Every row gives one point. Each copy is the shape, with its points in the same order, stretched, turned, moved and blurred by noise. Some copies are also mirrored. Which?

Shape (6 x 2)
3.3 -1.7

0.1 6.9

-5.7 2.4

-4.3 0.5

2.7 -2.4

3.0 -2.3
Copy 1 (6 x 2)
1.0 4.9

5.4 -2.6

-1.7 -5.0

-2.2 -2.8

-0.7 5.4

-0.5 4.9
Copy 1 is: mirrored
Copy 2 (6 x 2)
-2.1 -0.6

4.0 6.5

8.3 0.2

7.0 -1.3

-1.2 -2.4

-1.3 -2.3
Copy 2 is: mirrored
Copy 3 (6 x 2)
-3.6 -1.8

-4.0 7.3

3.5 5.7

3.0 2.7

-2.7 -2.3

-2.9 -2.9
Copy 3 is: mirrored
Copy 4 (6 x 2)
2.0 -2.9

1.5 5.9

-5.2 2.5

-3.7 0.6

1.8 -3.2

2.1 -3.5
Copy 4 is: only turned

Shape (7 x 3)
1.1 0.7 -2.9

-3.5 10.5 1.6

0.5 -4.1 -1.6

1.4 0.0 1.5

-1.9 -0.3 0.0

2.7 -2.0 0.1

-4.9 3.7 5.3
Copy 1 (7 x 3)
0.3 -0.3 0.7

-0.6 8.5 9.7

-3.2 -3.2 -2.1

-3.5 2.2 -0.3

-3.5 -0.6 2.0

-2.7 0.6 -3.5

-7.9 3.7 6.6
Copy 1 is: mirrored
Copy 2 (7 x 3)
-1.1 0.6 -2.2

-3.1 9.8 2.8

-1.5 -3.6 -0.4

0.4 -0.8 1.4

-2.5 -0.5 1.1

0.3 -1.9 0.2

-4.7 3.3 6.2
Copy 2 is: only turned
Copy 3 (7 x 3)
0.7 -0.2 -3.0

-9.6 6.9 -1.8

2.3 -4.6 -0.9

-0.2 -0.3 1.6

-2.4 -2.3 -1.0

2.2 -1.8 1.1

-9.1 0.5 2.5
Copy 3 is: only turned

Shape (9 x 6)
0.8 0.4 -4.8 1.0 -0.5 4.4

1.8 -3.5 -3.8 2.3 -6.6 2.6

-4.7 -2.9 -1.2 1.8 -2.4 -0.4

-0.8 2.0 -3.4 -2.3 -7.0 -0.2

0.9 -2.9 1.2 -0.1 -0.6 -4.9

-3.6 -2.6 -5.7 -5.4 5.6 7.5

-2.8 1.0 2.3 1.0 -3.7 -2.1

-1.9 -1.4 -11.3 -2.6 5.4 4.1

0.0 3.1 -2.6 1.5 2.6 0.5
Copy 1 (9 x 6)
-0.7 3.9 -3.4 1.5 2.7 5.2

0.5 2.7 -4.2 5.5 -4.8 4.2

-5.5 0.1 -2.1 3.6 -0.5 -0.1

-1.4 6.9 -1.6 -0.3 -3.3 0.1

0.9 -3.7 1.1 1.7 -2.2 -2.8

-5.9 -3.6 -6.5 -5.0 3.1 6.8

-4.2 2.7 3.6 2.6 -2.0 -1.6

-4.0 -0.3 -11.3 -2.9 6.3 3.9

-1.8 2.0 0.3 0.5 6.4 1.0
Copy 1 is: only turned
Copy 2 (9 x 6)
-1.2 1.7 0.7 -0.1 0.9 5.2

-4.0 -2.2 4.0 1.6 -3.6 4.0

-4.1 -0.1 -2.0 0.6 -3.9 -1.7

-6.1 5.8 4.3 0.1 -4.0 1.9

-2.4 0.7 3.1 0.8 -0.2 -6.1

-1.6 1.9 -4.8 -9.3 4.1 5.2

-1.6 3.6 0.8 1.7 -5.0 -3.8

-5.6 2.1 -4.3 -3.9 7.4 6.2

0.2 4.5 -0.6 1.9 2.5 1.0
Copy 2 is: mirrored
Copy 3 (9 x 6)
-1.5 5.3 -3.0 0.9 1.3 4.3

1.1 1.7 -2.0 3.8 -5.1 3.8

-3.5 0.0 -2.9 3.1 -0.3 -0.9

-0.5 3.7 -2.2 -2.1 -6.3 -0.7

2.7 -2.2 -1.2 3.3 -0.2 -3.2

-6.5 -0.4 -4.0 -5.2 7.1 5.4

-1.8 2.4 1.8 1.5 -2.7 -3.8

-3.7 1.6 -9.9 -3.2 7.4 4.6

-0.7 3.8 -1.7 0.5 3.9 -1.3
Copy 3 is: only turned

Shape (14 x 8)
0.7 6.1 -2.0 9.3 1.2 3.4 -5.6 -0.7

-0.8 -3.1 0.7 5.3 -5.8 2.1 4.3 3.9

0.7 0.4 -2.6 -0.9 2.4 1.7 3.7 4.9

1.2 1.9 -0.6 -0.1 3.0 -1.8 1.2 -4.8

0.4 5.0 2.6 -0.7 -7.0 -4.9 2.5 -4.7

-3.9 -4.3 3.3 3.2 -0.3 4.8 -4.8 -1.5

1.9 -2.8 -0.3 7.6 -0.6 3.8 3.5 -4.2

6.9 -1.2 -0.4 -1.3 -5.0 -2.0 5.1 -0.9

-4.3 5.9 4.3 -1.8 -2.8 5.7 0.5 1.4

5.0 2.4 -4.9 -0.8 -5.1 3.6 4.5 -0.9

-1.0 5.0 4.0 -1.2 -6.6 -1.0 2.1 4.4

-3.8 1.5 -3.6 3.9 2.5 -0.3 2.5 -4.0

4.0 -5.1 -5.5 -1.9 1.9 4.2 4.2 -3.9

-0.5 0.7 -4.9 3.3 1.3 1.7 0.2 3.9
Copy 1 (14 x 8)
-4.9 2.0 -1.8 5.1 -9.4 4.9 -4.3 -3.4

3.9 3.3 3.5 5.4 -1.0 2.3 3.1 3.7

-2.4 -2.4 0.8 -0.9 -1.2 1.8 3.7 1.9

-0.4 -2.7 0.0 0.1 -2.6 0.8 0.3 -7.8

5.7 5.7 1.5 -2.2 -3.7 -1.0 1.0 -7.2

0.0 1.2 0.5 5.8 3.4 5.7 -5.2 -3.1

2.9 -2.6 2.9 7.7 -3.6 5.4 1.5 -4.0

8.0 -1.7 2.1 -1.0 -3.2 -0.5 2.6 -1.2

-1.8 5.6 3.1 -3.4 -0.3 7.9 -0.4 -2.7

4.9 -1.3 -1.8 -1.3 -5.7 5.9 4.4 -0.9

1.9 7.4 3.8 -3.4 -2.0 0.5 0.7 0.9

-2.9 0.0 -1.4 4.1 -2.1 2.4 3.6 -6.5

3.5 -8.5 -2.2 1.9 0.4 5.8 3.8 -3.5

-3.1 -0.4 -2.1 2.7 -3.3 2.0 1.9 1.8
Copy 1 is: mirrored
Copy 2 (14 x 8)
2.1 4.1 -0.1 9.0 1.4 3.9 -6.0 -4.1

-2.0 -1.9 2.4 5.8 -9.1 1.1 0.8 0.6

1.1 -0.3 -0.1 1.4 -2.0 3.1 3.5 3.5

1.7 0.8 -1.0 -0.6 1.9 -2.7 -0.4 -5.0

0.3 5.7 0.9 -2.8 -6.9 -3.6 -1.9 -5.1

-5.3 -3.6 3.2 2.7 -0.9 3.3 -6.7 -2.1

0.3 -5.1 0.0 7.6 -3.2 -0.3 0.8 -6.5

5.9 -1.2 0.2 -0.5 -8.1 -3.5 1.6 -1.4

-3.6 4.0 4.2 -1.4 -3.3 8.0 -1.9 -2.8

4.8 0.1 -4.1 2.4 -7.6 2.9 2.1 -3.1

-0.5 5.5 5.1 -1.1 -7.9 2.1 -1.1 1.3

-3.3 1.1 -3.3 4.2 0.9 -0.5 0.7 -3.3

2.8 -7.6 -5.8 1.1 -1.6 0.8 2.3 -2.8

1.5 0.5 -1.9 5.7 -1.1 3.1 0.1 2.6
Copy 2 is: only turned

Shape (14 x 9)
4.4 0.2 -4.9 2.0 3.2 -2.7 1.7 4.0 -0.2

-0.9 7.2 0.7 -2.6 0.4 0.2 0.2 2.3 0.5

-3.5 5.0 5.3 -1.6 3.6 2.3 -4.5 -3.6 0.9

-3.0 1.7 1.4 -3.5 4.0 4.1 1.6 0.6 3.1

5.3 1.3 0.9 -0.9 -2.3 -1.4 -0.5 -2.2 0.5

7.1 1.8 0.4 1.0 0.2 1.3 1.8 -2.3 -4.9

5.1 0.5 4.3 0.4 -2.4 0.1 -2.9 1.8 0.8

2.8 2.7 -3.1 -3.8 0.5 -3.4 0.7 2.0 -2.8

-4.6 -11.7 -3.3 0.1 4.6 -5.0 -4.6 -1.3 -3.5

2.3 1.0 2.2 0.0 4.3 -4.8 3.4 -1.9 -0.6

4.4 -2.1 3.7 -3.1 -1.0 -2.7 3.6 -6.0 -2.1

-9.1 -4.1 -5.2 4.5 7.6 -4.5 0.9 0.5 -2.1

5.2 1.8 0.1 -2.1 1.9 -3.2 2.8 6.5 -5.1

-5.0 -5.0 -1.6 4.0 -0.3 -1.6 2.0 1.1 -1.4
Copy 1 (14 x 9)
1.1 1.3 -0.4 -3.3 -0.1 -5.4 3.8 0.7 -6.7

-0.9 4.3 -2.6 1.0 -1.6 -5.5 -5.6 2.8 -1.5

-2.6 6.5 2.9 3.5 2.8 0.2 -8.8 -0.6 2.0

0.3 0.2 -0.8 1.0 4.4 -0.5 -6.6 5.1 -0.5

3.6 2.0 0.9 -1.1 -3.3 -2.1 -2.2 -2.8 0.1

3.2 0.2 6.3 0.8 -3.7 -3.3 -2.2 -2.6 -5.1

2.5 5.4 3.7 -1.2 -3.2 -0.7 0.5 0.5 1.9

0.0 2.1 -2.1 -5.2 -3.7 -5.1 -3.0 0.2 -5.0

-8.9 -1.0 2.3 -10.7 3.7 5.7 2.4 -4.1 -3.0

2.0 1.0 3.2 -3.1 1.5 -7.2 -3.2 -2.6 -1.2

4.3 -2.8 4.5 -3.9 -2.2 -2.8 -6.0 -4.7 1.4

-12.0 -1.6 -0.8 -3.4 6.3 -3.1 1.4 -2.3 -6.0

1.2 2.8 3.2 -6.5 -3.9 -7.5 0.2 3.6 -5.5

-8.1 -3.1 0.1 -2.4 0.8 -1.3 2.1 -1.1 -1.4
Copy 1 is: mirrored
Copy 2 (14 x 9)
4.3 -1.0 0.2 1.5 7.3 -5.6 2.5 0.0 -2.7

-2.7 1.7 0.8 -2.1 1.5 -0.8 2.5 3.7 1.2

-6.0 4.4 0.7 -1.4 -0.5 7.8 -1.8 -0.3 -1.3

-2.3 -2.3 0.1 -2.0 3.3 5.5 4.2 0.1 1.8

0.5 0.9 -3.3 4.3 0.7 -2.1 -2.5 -1.1 2.6

-0.3 -0.1 -6.2 6.2 1.1 -2.1 -2.6 1.9 -3.2

-0.6 1.7 0.3 6.9 1.3 0.1 -4.5 1.5 2.6

0.6 -1.5 -0.5 -1.2 2.1 -5.3 0.1 1.3 -0.3

1.7 -7.6 4.3 -3.7 3.4 -1.1 -5.7 -11.0 -7.9

-4.2 0.5 -2.0 3.7 5.8 -3.5 1.9 -4.6 -1.9

-4.5 -2.3 -6.5 6.2 0.4 -1.9 -2.3 -4.8 1.9

0.1 -2.8 6.7 -5.3 5.0 -1.6 5.8 -8.3 -10.2

-2.4 -2.6 0.3 3.4 5.7 -7.3 -1.3 3.3 -2.6

0.4 -4.1 4.8 1.7 1.4 -0.6 4.0 -4.7 -4.3
Copy 2 is: mirrored

Shape (16 x 12)
2.2 5.0 -4.2 -1.7 -2.0 -3.4 -1.0 -2.1 9.1 1.2 2.2 -6.6

-2.9 2.4 -1.0 2.7 -1.8 -0.7 4.4 0.2 1.7 -2.2 0.9 -1.9

3.1 -1.8 3.9 1.8 0.6 1.1 -2.2 -1.2 3.8 0.9 0.8 -5.0

-4.0 1.0 2.7 1.5 -1.0 -1.7 -0.4 -1.4 4.6 -6.1 -3.7 -0.8

-7.4 -0.5 -1.8 -0.8 -3.8 1.8 3.3 0.4 -0.8 -1.3 4.9 0.7

1.0 -4.3 -3.1 -2.6 -7.4 2.7 9.0 6.0 3.7 0.7 -3.8 -0.5

3.2 2.6 -1.0 3.7 -3.2 -0.8 0.3 7.6 -5.2 -8.0 -3.8 -1.6

1.2 1.8 4.3 -5.4 -3.4 -6.8 -1.3 1.3 2.0 -0.8 -4.9 -1.8

2.4 -0.7 -0.5 0.9 -2.1 -0.4 0.7 -4.2 0.4 2.7 -2.1 6.3

7.9 5.7 -3.3 -7.7 -4.0 9.0 6.3 2.5 5.2 2.9 -1.4 -1.5

5.0 5.8 -2.8 5.3 -8.2 -5.1 -4.7 -2.5 1.8 3.1 4.6 -3.2

5.8 2.0 -1.7 0.7 1.9 1.1 5.3 1.3 1.6 -0.5 -1.1 -0.1

0.8 0.3 -0.2 0.1 -3.3 3.3 -5.8 4.0 2.3 -5.4 -0.7 -0.4

-0.8 -5.9 1.4 -7.9 -2.5 2.0 -0.6 -3.0 -0.6 -3.4 -5.5 -3.4

2.7 0.3 -0.4 1.8 -0.2 3.8 -0.6 3.6 -1.1 3.4 -4.9 -5.2

-2.1 0.1 0.5 -1.2 1.8 -0.9 -2.5 2.4 2.7 -2.4 -1.7 0.6
Copy 1 (16 x 12)
-1.3 4.7 -6.0 -2.8 3.2 -6.3 -1.8 -1.1 3.6 5.6 6.7 -4.9

-0.7 5.7 -3.8 -1.9 -2.1 0.4 3.2 3.3 -1.3 -0.6 0.5 -3.4

-1.7 2.5 3.5 3.7 -1.9 -1.3 0.8 -0.9 2.4 2.3 0.5 -4.6

-4.0 6.3 2.3 -5.7 -1.3 -1.6 2.6 0.9 1.0 -1.2 -0.9 -2.9

-0.6 2.8 -2.5 -3.9 -5.7 3.3 3.2 2.7 -1.9 0.9 2.4 1.3

6.6 0.8 -3.5 -0.6 1.4 3.2 4.1 7.1 8.0 4.4 -3.6 2.7

-2.0 2.1 -2.1 -3.7 -3.9 1.5 -2.6 7.2 1.8 -4.0 -7.5 -6.4

-0.9 0.4 1.9 -5.1 0.6 -10.0 -1.4 3.0 1.0 1.6 -3.1 -2.3

5.1 0.5 -1.8 0.2 -1.7 -1.1 1.9 -4.0 1.0 -5.4 -0.9 1.5

11.0 2.1 -4.2 -0.1 10.5 2.5 -3.9 2.6 5.1 7.1 0.0 0.6

1.6 4.4 -7.8 -0.7 -7.9 -7.8 -4.8 -3.1 1.9 0.4 4.1 -7.0

2.0 2.3 -3.5 1.6 4.4 1.8 1.1 2.5 1.5 -2.5 -1.2 -3.6

-2.6 3.3 3.0 -4.2 -3.5 2.0 -5.3 1.9 5.4 0.8 -1.7 -0.9

-0.4 -5.4 5.4 -6.1 -0.1 2.2 3.2 -0.1 3.5 3.4 -4.0 -0.9

-1.2 2.7 -1.4 2.7 -0.3 1.9 -1.2 1.4 3.7 4.6 -6.8 -2.2

-4.9 2.3 1.5 -3.1 0.0 -1.2 -1.0 2.0 1.1 -0.8 -1.4 0.2
Copy 1 is: only turned
Copy 2 (16 x 12)
6.8 3.4 -3.8 -1.0 -4.0 -4.6 -0.9 -5.3 3.9 -6.6 8.2 -2.7

1.0 -3.7 1.2 1.7 -2.5 -2.0 4.1 -2.1 0.0 -1.1 5.9 -2.9

3.0 -0.6 3.8 -0.3 -0.4 -3.2 -6.5 0.0 3.9 -2.3 1.6 -1.6

-3.0 -2.7 2.2 2.1 0.9 -2.2 4.5 -3.6 6.7 -2.2 4.2 0.0

0.0 -7.3 0.5 -3.3 -3.8 3.5 3.8 -1.4 -1.6 -0.6 7.1 0.3

7.5 -5.7 2.9 -3.9 -9.6 2.4 5.2 -1.5 1.5 -1.6 -6.4 -4.7

-6.7 -4.7 0.9 4.7 -5.9 -2.8 3.0 -4.4 -3.7 -7.0 -5.7 -3.5

-3.1 4.1 -1.0 -5.1 -0.7 -6.4 2.8 -3.7 5.4 -1.1 -2.2 -3.0

3.8 4.1 6.2 1.6 0.1 2.4 4.2 0.0 -1.6 0.5 -1.7 2.9

9.1 2.9 -3.9 -2.4 -8.0 8.6 -0.3 3.5 1.2 -6.2 -4.3 -8.4

3.2 7.8 2.5 1.9 -10.4 -5.0 -1.3 -6.0 -3.8 -6.4 8.5 2.2

5.2 -0.6 1.1 2.4 -0.8 -1.6 2.7 0.3 -2.2 -3.4 -2.9 -5.1

-3.5 -4.1 -0.6 0.9 -3.8 1.5 -1.1 -2.0 3.9 -7.4 -2.1 3.0

-1.1 -2.0 2.7 -7.0 3.4 5.3 -1.4 -6.3 5.0 -0.1 -4.8 -3.4

2.7 -0.9 0.6 2.9 -5.9 0.1 -5.6 -2.4 0.7 0.3 -3.7 -3.9

-1.2 -3.3 -1.4 -0.5 2.1 -1.4 2.3 -1.5 4.3 -1.3 0.3 1.7
Copy 2 is: only turned
Copy 3 (16 x 12)
-4.8 6.5 -5.7 -5.2 -2.4 0.1 -4.6 3.4 1.5 -1.2 -1.1 -4.2

-1.5 3.6 -4.3 0.0 -1.6 1.6 0.9 -0.4 1.8 -1.4 3.5 1.5

-1.7 3.3 1.2 1.3 0.5 -0.7 -3.0 -1.3 2.7 -0.5 -1.9 -6.0

-4.9 -1.0 -2.5 -3.1 -0.3 -0.7 1.1 -2.6 3.1 -2.9 -1.1 1.5

2.0 1.4 -3.5 -3.6 -2.2 0.2 -0.4 -2.4 1.6 -0.3 7.8 3.1

3.9 -1.1 -5.9 2.1 -7.7 -4.6 3.7 7.4 7.2 -5.4 4.6 3.0

-2.2 -2.6 1.7 3.6 -4.5 8.1 1.4 3.1 -0.1 -5.2 -1.4 5.4

-3.4 0.5 3.4 -4.5 -4.5 -3.5 -1.0 2.6 1.5 -2.5 -5.2 2.4

3.5 -0.6 -3.9 -2.6 1.2 -1.8 -0.1 0.4 1.6 5.0 -3.2 1.1

5.5 5.9 -3.8 -2.0 -0.5 -0.7 -0.2 10.3 10.9 -3.6 0.3 3.0

-1.3 5.4 -3.3 -3.3 -8.6 10.4 -5.6 -0.3 0.9 7.0 -3.8 -5.2

0.5 3.4 -3.1 1.3 1.5 -0.4 1.5 3.4 0.4 -1.7 -1.4 1.9

-1.3 -3.0 1.2 -2.1 -0.1 5.5 -2.8 2.4 6.3 -3.2 1.2 -0.1

4.9 -2.1 1.6 -3.1 -0.4 -7.2 0.6 -1.0 2.6 -9.8 -1.0 0.6

1.2 2.7 0.4 5.2 -1.4 -0.6 -5.6 0.4 4.3 -3.0 -2.0 1.0

-3.6 -1.8 -0.4 -1.9 0.5 -1.1 -2.2 1.6 1.5 -0.9 1.5 1.7
Copy 3 is: mirrored
